Rows are points. Two turns around zero, p and q, are shown by what they do to some points. Where does a point land after both, in the order given? Backwards means that the second turn is done in reverse. Each puzzle has new turns, and all numbers are rounded.

Turn p:
[-16 -15] => [-17 -14]
[-28   3] => [-28   5]
[44 12] => [45  9]
Turn q:
[ 2 23] => [-3 23]
[21 16] => [17 20]
[-24 -40] => [-15 -44]
Where do these land?
q, then p backwards: [11 31] => [ 3 33]
p, then q: [-48  -5] => [-47 -12]
q, then p: [-5  9] => [-6  8]
q, then p backwards: [37 -9] => [38  1]
q, then p backwards: [  5 -26] => [ 12 -24]

Turn p:
[-15   9 -23  19] => [-18  11  14  23]
[24  6 12  7] => [ 15 -20 -10   8]
[ -6  -1  29 -25] => [ 21  12 -16 -26]
[  0   6 -19 -10] => [-20   2  -9   2]
[ 16 -37  -2  20] => [  1 -31  31  -9]
[-14  10 -14 -31] => [-21  21 -20 -13]
[-5  7 18 20] => [23  5  9 14]
Turn q:
[  8   8   0 -48] => [29 39 -7  6]
[-33 -30   8  10] => [ -3 -21 -19 -37]
[  7 -12 -11  -8] => [19 -5  1  2]
[ 1 -4  1 20] => [-11 -16   7  -2]
[ 6 11 15 11] => [-18   6  13   0]
[ 11  27 -14  15] => [-16  -3   4  32]
Where do these land?
p, then q: [ 33 -13  11  -6] => [ 33 -11   6 -12]
q, then p: [-13 -14   2  12] => [-10   1   3 -20]
p, then q: [18 48  4  0] => [ -3 -42   1  30]
p, then q: [-18 -12 -19   2] => [-17  15 -13 -13]
q, then p: [-19  -9   1  -8] => [-20  -2  -9  -5]
